Each point is reached from the start by the listed moves, each made 0, 1 or 2 times, or once backwards (-1), plus a little noise. Is the number of moves made odd or even? Then give how often each move was made.
(in the rows, 128 means zero)

Moves:
(1): [158 119 123 115]
(2): [129 151 112 108]
(3): [132 139 148 127]
Start: [134 135 139 126]
Points:
[202 140 171 102] -> even (2, 0, 2)
[162 114 114 116] -> even (1, 0, -1)
[161 160  82  74] -> even (1, 2, -1)

Moves:
(1): [143 114 127 131 119 122 141 133 141 133 117]
(2): [123 150 127 119 116 130 138 142 133 120 131]
(3): [132 132 156 126 114 126 113 115 125 124 122]
(4): [134 136 132 151 128 111 131 128 125 130 135]
(5): [125 132 155 121 148 134 131 133 132 129 123]
(6): [134 138 119 143 126 149 132 131 138 118 127]
(7): [118 123 124 136 116 138 156 131 130 124 138]
(8): [128 112 129 146 129 126 120 143 122 130 132]
Start: [142 108 111 141 111 124 128 123 123 138 118]
Points:
[165 108 106 138  93 193 197 133 184 123  89] -> even (2, 0, 0, -1, 1, 2, 1, -1)
[157 110 197 159 101 183 114 165 156 112  84] -> odd (1, 1, 2, -1, 2, 2, 0, 2)
[148 116 190 172 124 138  47 129 103 125 107] -> even (-1, 0, 2, 0, 1, 1, -1, 2)
[168  86  99 249 133 142 186 158 146 140 130] -> even (1, -1, -1, 2, 1, 2, 1, 1)

Moves:
(1): [140 139 122 112 125 123 136 142 122 163 146 136 129 106 122]
(2): [113 131 109 140 134 118 116 126 137 125 130 130 124 124 131]
(3): [130 153 149 127 119 115 119 138 100 101 140 124 120 133 137]
(4): [144 129 132 138 139 131 125 128 133 120 129 135 133 126 122]
(5): [134 132 123 128 150 122 127 121 139 123 107 113 137 126 130]
(6): [137 146 132 140 119 153 134 128 129 124 112 118 139 131 126]
(7): [110 133 127 123 145 124 168 126 134 112 128 118 121 121 104]
(8): [131 127 129 122 128 136 142 152 127 125 121 135 122 127 126]
(9): [130 133 139 127 121 138 124 137 145 132 135 112 141 122 133]
(10): [111 132 137 143 145 125 128 133 126 135 135 121 116 130 123]
(11): [123 131 119 125 140 152 120 133 121 128 151 109 135 124 133]
(12): [136 146 136 123 147 145 127 113 141 130 133 153 106 133 135]
Start: [130 131 118 129 118 128 155 128 136 135 133 123 129 121 148]
Points:
[ 96 163  76 127 222 189 178 130 200 188 182  78 129  76 131] -> even (1, 1, -1, 0, 1, 0, 1, 0, 1, 1, 2, 1)
[150 220 154 145  72 249  85 119 158  97 156 118 132 151 226] -> even (-1, 1, 1, -1, -1, 2, -1, 0, 2, -1, 1, 2)
[ 99 224 132 170 104  56 137 150  60 160 190 154  70  95 136] -> odd (2, 2, 2, 0, -1, 1, 0, -1, -1, 2, -1, 0)
